Every row gives one point. The points of each table are mixes of a few directions, plus a little noise. How many directions does each table use, and how many do they share? Where both have some left over, give the other angles between the two spaces (their principal angles), to ten degrees, smallest first.

First:
[[  0  -1]
 [  2  -5]
 [ 28 -60]
 [-10  21]
 [ -7  15]
 [ -9  18]
 [ -5  11]]
Second, 7 rows:
[[-31  22]
 [ -9   6]
 [ -3   2]
 [ 46 -32]
 [ 18 -13]
 [ -2   1]
 [-20  14]]
Directions: first 1, second 1, shared 0; angles 30

First (8 x 6):
[[  3   3 -36  -9  -7  -2]
 [  2 -10  60  13   5   7]
 [-22  20 -18   6  20 -14]
 [ 30 -21 -21 -18 -33  15]
 [-22  10  52  22  30  -8]
 [ -2  -1  18   5   4   1]
 [-30  28 -28   7  27 -19]
 [ 40 -28 -27 -24 -44  21]]
Second:
[[-10  23  18   7  11 -17]
 [-17   6 -20  10  21  -4]
 [ 14 -28 -37  -7 -11  21]
 [ 17  -4   2 -44 -53   7]
 [-18 -55  14  -9   2  44]
 [ 24  23  -6  25  10 -22]
 [-10  35  28  17  19 -26]]
Directions: first 2, second 4, shared 2

First, 8 rows:
[[ -7   4   5 -12   6  -5 -23  18   8   4   2]
 [ -8   6  -2 -11  57  -8  14   1  57 -19  16]
 [  5  -7   9  -4 -14 -18  18   5   0  15 -13]
 [ -7   4   8 -15  -6  -7 -35  24  -3  11  -2]
 [  7  -2 -12  21  -9  21  16 -27 -21 -12   3]
 [ 10  -9   8   3 -28 -14  23  -3 -17  17 -17]
 [ -1   4  -6   9 -28  24 -36   0 -42   0   1]
 [  1   0  -8   8  24   7  24 -18  19 -17   9]]
Second (8 x 11):
[[-16 -13  25  -3 -25 -18  23   7 -15  19 -20]
 [-15 -11  10  13  28   8  60 -20  21  -8  -1]
 [  1 -24   6 -22   6 -11 -27 -31 -22 -12  -5]
 [ 45  37 -39  25 -36   5  -7  26   5  10  10]
 [-10   7  -2  -7  -8 -14 -14   3   0 -13   8]
 [-16  -6   9   0  20  18  -2  -2   0  -1   1]
 [-10   2   2   1   3  13 -16   6  -6   0   3]
 [ 20   8 -11  -6  11  -2 -18  12  16   5   4]]
Directions: first 3, second 6, shared 3

First (10 x 18):
[[  3 -23   8 -25 -17  -8 -20  -8 -11  -6 -27  27 -37 -12  -1 -10   9   9]
 [-18 -24  16 -13  10   4 -14 -16  -2  -8 -20  19 -38   2   9  -8   0   4]
 [  3   1 -18 -20 -31  -4 -27  -7 -14  -6 -12  23 -18 -11   6  -4   8  20]
 [ 18  21  -2  36  24  -7  48  18  18  12  40 -34  60  23 -19   7   0 -20]
 [ -3   9   1   4   8  11   1   5   2   7  -1 -20  10 -10   3  11 -19  -7]
 [-21  -9   7  -1 -14  -3 -17   5   1 -17   2  21 -31   7  17 -16  36   3]
 [ 21  19  -7  22  11  -6  34  14   9  12  26 -27  48   9 -18   9  -6 -13]
 [ 24   9  16  17   9  -6  36  33  12  17  13 -38  36  -7 -21   8  -1 -29]
 [-18  17 -12   1   0  19 -18  -4  -2   0   0 -11   2  -9  18  12 -19   7]
 [ -9 -21  -9 -22   0  -1 -22 -38 -13 -10 -20  40 -33   8   5  -7  -8  26]]
Second, 10 rows:
[[  4  14  -4   7 -30   5  41  52  19  10  17 -37  32  -1  -7   9  25 -28]
 [  9  12 -49 -31 -34   9 -17 -16 -16   5 -10  18   3  -8  -2  11 -19  30]
 [  3   0  30  15  23   4  18  29  14  11   6 -34  12 -10  -8   3  -2 -31]
 [-14   4 -50 -23 -15  20   0  -7   1   3  12  21  -1  21  -1   4  -3  23]
 [  2  -9  30  17   4 -24 -13 -20  -9 -17 -11  13 -14  -3  11 -12  15   2]
 [-15  26 -33 -14  -6  34 -20  19   2  12  11 -15   7 -13   9  15 -21   5]
 [ 15 -22  32   7  28 -18  10 -16  -2   0 -12   6  -6   2 -13  -8  -5  -8]
 [ -6   5 -36 -25   8  24 -18 -14  -6   9   1  13  -5   2  -4   8 -31  22]
 [ -3 -26  40  23  18 -32   0 -30  -3 -23  -7  26 -22  18   8 -23  27   0]
 [  4  -4  40  23   4 -20  -1   3   0 -10  -6 -10  -3 -11   7  -8  16 -16]]
Directions: first 5, second 5, shared 3; angles 30, 60

First:
[[  2   3  -9  -1   4   0  -1   3   0  -2   8   0   1  -1   4  -1  -2  -6
   -2   6  -6   8   3  -2]
 [ -7 -10  30  -5 -27   3  -3 -10  -4   7 -32   9  -4   7 -14  -2  15  18
   -4 -26  22 -42  -3   6]
 [ -1 -31  50  55  35 -14  42 -21   8  22 -35 -39  -1 -22 -19  26 -32  41
   51 -21  20  24 -45  20]
 [  0   3  -5  -6  -4   2  -5   2  -1  -2   3   5   0   3   2  -3   4  -4
   -6   2  -2  -4   5  -2]
 [  4   9 -22  -4  10   0  -4   8   1  -7  22   1   2   0  10  -2  -3 -15
   -5  17 -14  19   7  -6]
 [  4  12 -29  -8  11   1  -7  11   1  -9  28   2   3   0  13  -4  -3 -20
   -8  21 -18  22  11  -8]
 [ -4   2   6 -16 -25   5 -12  -1  -5  -1 -11  14  -3   9  -4  -8  17   1
  -15 -11   8 -31   9  -2]
 [  2  11 -20 -13  -3   3 -11   8  -1  -7  17   9   1   4   9  -7   5 -15
  -13  11 -11   3  12  -7]]
Second (8 x 24):
[[ 11  -3   3 -14 -15   1   8 -15 -11   1 -14   4  -9  12 -17  -6  16  14
   -7 -19  28 -17 -11  27]
 [ -3 -14   7  -6   1   3  -2  -2  -6   0  -3  24   9  16 -14  -2 -12 -17
   15  18 -33  -4 -12 -13]
 [ 15   8   1  11  20   8   0  18  27   3  10 -29   1 -13  40   7  15   7
  -17  -9  16 -13  20  -3]
 [ 15   8 -14   3   3   1  18  34  12  28   5 -16 -10 -12  22   0  12  14
  -27 -14  40 -10   4  17]
 [ -4  -7   8  -4  -4   1  -5 -14  -6  -8  -6  12   5  10 -13  -2  -5  -7
   12   6 -17  -2  -6  -6]
 [ 13   0 -21  11  29   4  14  45  18  24  26  -6   5  -8  31   4 -12 -14
   -9  21 -10  13   1 -11]
 [-18   6   5  -8 -17 -10 -17 -60 -26 -40 -10   2  -3   5 -38  -3  -2   4
   24  -4  -9  27  -4   9]
 [-29   2  10   7 -17  -7 -15  -6  -8  -7  -8   7   2 -10 -10   3 -12   0
   10   3 -15   6   8 -19]]
Directions: first 2, second 5, shared 1; angles 80

First, 9 rows:
[[ 14 -15  -7 -14   4 -13  -8   2   6   4 -17  20   0   2  14  -8 -12  -6
  -16  -3 -13  13  -9  10 -10  14   0  -1  -4   6 -25  10]
 [ 12 -24  -1 -22   5 -12 -15 -16   8   4 -21  24   5   7  20 -10 -22  -8
   -8   0 -18  17 -13   7 -13   8   3 -14  -1   9 -31  16]
 [  1 -14   3  -8   1   9   9  -3  -3   8   6  -4   1 -18   2  -1  -4 -22
   -6   3 -20  -9  -5   5  -2 -13  -2   6   0  -4  -2   8]
 [ -1  21   0  21  -4   7   5   1  -2  -4   6 -20  -4   0  -2   0  15   8
    4  10  19  -9  16  -7   9  -5   0   1   4   6  13  -5]
 [ -5   6   9  -6  10   3 -18   1  -3  -4   8  -7 -12  -1  -2   1  16   4
    9  -5 -13  -5   0  19  -2   4  -7   0   4   9  -3 -10]
 [ -7  18  -7  27 -14   8  27  10  -4   0  10 -16   8  -3 -16   7   4   7
    2   6  31 -10  13 -26  13 -11   4   9  -2 -15  30  -4]
 [  9 -14   5 -14   5  -6 -20 -29   8  -1 -19  11   3  12  23 -10 -15  -2
    3   8  -9  14  -5   3 -10   1   6 -23   5  17 -27  14]
 [-24  14   7   3  -2   4  -1  10  -6  -8  19  -1   2  10 -27  16   8  19
   24 -16  13   0  -4  -9   7   1  -1   3   1 -18  29 -23]
 [  0  10  -9  13  -5   2  19  25  -4   3   9  -6  -3 -11 -13   4   9  -1
  -11  -4   9  -9   7  -3   7   2  -4  20  -6 -11  16  -6]]
Second:
[[  1  11  -1  11   0   3   3   6  -2  -1   5 -11  -5  -4  -2   0  11   3
   -2   3   6  -7   9   1   5  -1  -2   5   1   2   6  -4]
 [ -2  11  -1  12  -4   2   4  -1   0  -3   2  -8   1   4  -3   1   4   8
    4   4  16  -2   8 -10   5  -2   2  -2   1   0  10  -3]
 [  3   3  -3  12  -7   2  10  -6   1   1  -4  -5   6   1   3  -2  -4   0
   -2  10  14  -1   7 -14   4  -7   5  -4   1   0   5   6]
 [ -4  23  -7  20  -6  -3   7  17  -1  -6   4  -5  -2   8 -12   5  11  21
    2  -4  27  -1  11 -11   9   9   0   7  -3  -5  19 -12]
 [ -7   6   4   6  -4   1  -1 -12   1  -5  -1  -2   7  11  -2   3  -4  10
   14   3  16   4   2 -15   3  -5   6 -12   3  -1   8  -2]
 [ -8 -16  14 -21   7   3 -17 -23   1  -1   0   7   3   5   5   1  -9  -5
   18  -2 -18   6 -13   5  -8  -7   2 -16   6   3 -11   2]
 [ -1  18  -8   8   2  -6   1  33  -4  -3   8   0 -11   0 -14   4  18  14
   -8 -14   7  -3   5  10   4  19  -8  19  -6  -5  10 -16]
 [ -7   8   9   5   1   8  -5 -14  -1  -4   5 -13  -1   3   0   1   7   4
   15   6   5  -4   6  -4   3 -10   2 -10   7   5   6  -3]
 [ 17 -38 -24 -22  -8 -25  16  16   7  14 -27  52  19   1   6  -4 -45 -14
  -34 -14 -10  26 -26  -8 -14  19   5   9 -17 -20 -23  21]
 [  1 -23  18 -36  22   8 -27  -6  -4   5  10  -2 -18 -19  10  -4  11 -28
    1  -6 -60  -9 -14  46 -13  -4 -13   3   6  14 -27   0]
 [  8  -3   0   6  -2   7   9  -8   0   5  -2 -12   0 -11  10  -6   0 -14
   -8  14  -4  -8   7  -1   1 -12   1   0   2   6  -4  11]]
Directions: first 5, second 4, shared 4
